Rows are points. The points of each table are mixes of a few directions, plus a little noise. Count the directions of each table, and those that both share. Where both have some left over, give the other angles between the two spaces (their principal angles), to ten degrees, smallest first.

First:
[[ 10 -17  29]
 [ 10 -17  30]
 [-31  53 -95]
 [ 12 -20  35]]
Second:
[[ -7 -84 -46]
 [  3  64  32]
 [ -1  -9  -5]
 [ -6 -79 -42]
 [  3  11   6]
 [  4  68  38]
 [  3  34  19]]
Directions: first 1, second 1, shared 0; angles 90

First (6 x 6):
[[  7   6 -38  14  21  28]
 [ 37  -1  -3  52  -4  27]
 [-22 -39   5 -18 -43   0]
 [-34  46 -24  -4  13  13]
 [-26  23  27 -26  -4 -30]
 [ 38 -33  32 -19  17 -38]]
Second:
[[ -3   5  -5  33 -25  16]
 [  1  -8  -8  10 -24   9]
 [-30  29  43 -24  95 -56]
 [-12 -19  -7 -14  -4 -17]
 [ 35  -4   1   0 -26   7]
 [  8  -2 -26  -5 -18  42]]
Directions: first 4, second 4, shared 2; angles 30, 60

First (9 x 11):
[[  2  10 -48 -11   1  20  95 -26  -6   7  46]
 [  9   8 -14  -2  -1 -21 -34 -29  29   4   9]
 [  2  -2  12   3   0  -9 -35   4   6  -2 -13]
 [ -9  -6   8   1   0  22  42  24 -28  -2  -3]
 [-16 -16  42   8   1  26  15  57 -45  -9 -33]
 [  6   8 -23  -4   0  -6   8 -24  16   3  18]
 [  6   4  -8  -1   0 -13 -20 -18  18   2   5]
 [ -5  -9  27   5   0   4 -18  26 -15  -5 -24]
 [  6   4   3   2  -1 -22 -53 -16  24   2  -6]]
Second (9 x 11):
[[ 41 -27   8 -40 -34  24  -2  13 -23 -26 -12]
 [-16  14 -16  24  28  -4  26 -40  13  27  13]
 [-19 -15 -14 -29   6  -1   0  18 -49  10 -10]
 [ 17  -1   4  -3   3  17  -8 -23  31 -14   9]
 [-31  17  15  18 -15  15  46  -8  25  18  19]
 [ 16  -4 -11  11 -17 -37   9  31 -54  12 -24]
 [ 15   5  12  11  -9  -1 -13   3  25 -14   1]
 [ 12  -7   5 -10   3 -16 -52  31  -5 -25 -15]
 [-35  18  -2  16  33   2  -8 -23  37  10  18]]
Directions: first 2, second 5, shared 0; angles 30, 40

First:
[[  6  13  29  -2  52  52  17   1  28  14   6 -35   5  36 -16   3   7 -40]
 [-21 -19 -62  32 -33 -12   2 -29  -2 -17  21  13  -9 -15 -26  34 -15   8]
 [ -3 -11  49 -17  40  19  -9   5  -8   2  20  -5  -1   8  14 -16  25 -21]
 [-57 -31 -81  34 -61  -6  -7   7 -13 -47  37  88 -15 -64 -44  17 -51  95]
 [ 35  25  32 -41  28   7  19  15  37  43 -29 -34   6  52  21 -17   2  -9]
 [ 23 -12  25 -40   3  23   5 -16  -9  26 -35 -11  -1  20   7   9  74 -26]
 [ 17  16  58 -13  27 -17 -15  19 -15   5  -9 -18   7   0  37 -33  10 -21]
 [ 33  33  27  14  -8 -26 -11  -3 -29   1 -48 -40  16 -11  24  -8  25 -50]
 [-22 -16 -44  38 -25 -34 -12 -21 -12 -25  34   9  -7 -22  -5  16 -28   4]
 [ 24  43  43 -13  29  47  19  31  18  15 -46 -23  17  15 -10 -15   7 -13]
 [-34 -36 -74   9 -51 -53  -8  -8   6 -16  49  55 -21 -19  -1   9 -56  75]]
Second (10 x 18):
[[ -8  -8  33 -41  11  54   7  33   1   5 -16  43  -2  -7 -17 -17  27  44]
 [  3 -10  25   7   7 -25 -24 -16 -34 -10   8 -14   1 -13  27  -7  29 -39]
 [ -1  28 -64  30 -15   6  31   0  49   2  -4 -13   3  17 -39  23 -69  19]
 [ -3 -15  20 -43   2  26   5  19   6  15 -13  33  -7   3   0 -14  24  42]
 [ -4  32 -35  87   1 -21   0 -27  -6 -32  15 -58  15 -18 -19  26 -46 -69]
 [  5  12 -65 -20 -25   2  38  10  66  31 -10  15  -5  38 -25  14 -61  68]
 [ -1  -8 -10 -49 -10  28  20  25  35  29 -14  40  -7  21 -14  -6  -6  68]
 [-17  10  64  45  35  44 -28   5 -61 -47   3 -11  17 -53 -12  -8  43 -66]
 [ 15 -18 -12 -16 -16 -62 -13 -25  -6  19  10 -14  -9  22  44  -1   6 -11]
 [  7 -23  40   3   8 -48 -37 -27 -53 -11  16 -21  -2 -14  50 -11  50 -57]]
Directions: first 6, second 3, shared 3

First (10 x 32):
[[ -3 -17  44  -6 -23  -9 -11 -15   0  -2  20   4  74  12   2 -32  50  10
   -2 -62  73  10 -11   0  18 -41  12 -36 -11 -20  -1  32]
 [ -9  -2  -1  10  26  -7 -21 -23   4  30  24  19 -14   5 -12  25   0  14
    4  12  -9  -4  30 -14 -16  18 -31  -5  15  42 -34   5]
 [-21 -25  13  -2 -20   6 -10 -10  -6 -11   5  -7  75 -11   8 -14  13  41
    2 -42  35  -1  12   5   5 -26  24  -9 -12  -3  14  34]
 [-30 -36  21   4  -2 -31  -8  -6   1   5  -6 -24   1  -3 -33  10  22  43
   -9  -7  -3  23   8   1  -5 -27 -31   2 -26 -17  -1  -8]
 [ -3 -17  37   0 -17 -14  -6  -5  10   0  13  -2  53  13  -8 -24  46  10
   -8 -48  49  13 -14   1  16 -42   3 -29 -14 -30  -1  15]
 [ 10  17 -25 -14  -2  12  17  14 -24 -20 -28  -9 -51 -14  15   6 -40 -25
    7  40 -28  -2  -9   7  -4  31  12  30   1   4  20 -15]
 [ -8 -20  48 -27 -22 -18 -16 -31 -41  -5   9   1  26   5  -2 -15  32   9
    8 -32  78  27   1  -3   8 -14  -7 -15 -18   7  -2  33]
 [ 25  37 -46  22  26  17  22  32  36   7 -10   8 -60   4   3  15 -33 -39
   -6  46 -76 -23 -12   0  -6  27   0  15  25  -5  -5 -44]
 [ 28  37 -35   0  19  12  19  20   1   0 -16   6 -81   2   9  15 -40 -50
    3  56 -53 -11 -13  -1  -6  42  -4  23  19   8  -2 -34]
 [ 11  27 -55  15  17  32  16  24  19  -4 -13   5 -25 -13  20  14 -50 -13
    2  38 -67 -32   6   4  -9  32  23  24  22  12   9 -19]]
Second, 10 rows:
[[ -3 -19  29 -61  13 -30 -18 -50 -13  25  -7 -11 -46  -9  -5  58  -4  26
   41  22 -37  20  17  -9 -50  51 -59  66   8  16 -10  27]
 [ -9 -18 -21   9 -18  15  13  13   0  20  -6 -27   7   8   7   0  -8   5
  -10 -18 -14   6  -1 -14  19 -36   1   7   9 -12  13 -21]
 [ 42  27  -5  27  57   0 -14 -18  48  -8  28  36 -80  68  32   6  26 -95
    6 -17   9  13 -39  70  13  14   0  -9  25 -19 -17 -77]
 [ 15  15 -13  13 -11  22   5   9 -51 -33 -17   5  26  -1 -31 -11 -12  -1
   22  23   7 -19  19  36   1  13  52 -13 -13  38 -15  52]
 [  4  -6  19  14  -1   2  16  18  18   2   9  12  16   9   2 -24  22  -4
  -27   1   6  -9  -5  -6  12 -25 -24 -17   7 -21  -5 -26]
 [-28  14 -17 -45  -2   3 -42 -49 -50 -18   7  15   5 -55  43  18 -53  25
   31  -2  51   3  26 -25 -22  69  39  14 -13  68  23  63]
 [ -3  20 -20  24  16 -20 -12  13  56   1  10  -1 -22   6   1  -3  10 -24
  -15 -28   0  12 -37  -2  13 -12  21 -26 -13 -39  10 -36]
 [ -1 -12   6  13 -16   0  21  27   7   9 -11 -17  22   3 -27 -11  14  16
  -16   4 -22  -6  -1 -10   7 -34 -12  -7  -3 -23  -4  -4]
 [ -5  -5  16   2 -22   1  16  21 -20 -11 -12  -2  47 -21 -32 -19   5  35
  -10  21  -2 -19  17 -14  -4 -10   0 -13 -14   4  -7  37]
 [-12 -17   4   3 -17   7  14  14   3  14   0 -10  24  -7   9 -13   1  17
  -22  -7   1  -3   4 -27  12 -29 -17  -2   6 -12  11 -13]]
Directions: first 5, second 6, shared 1; angles 40, 40, 60, 90
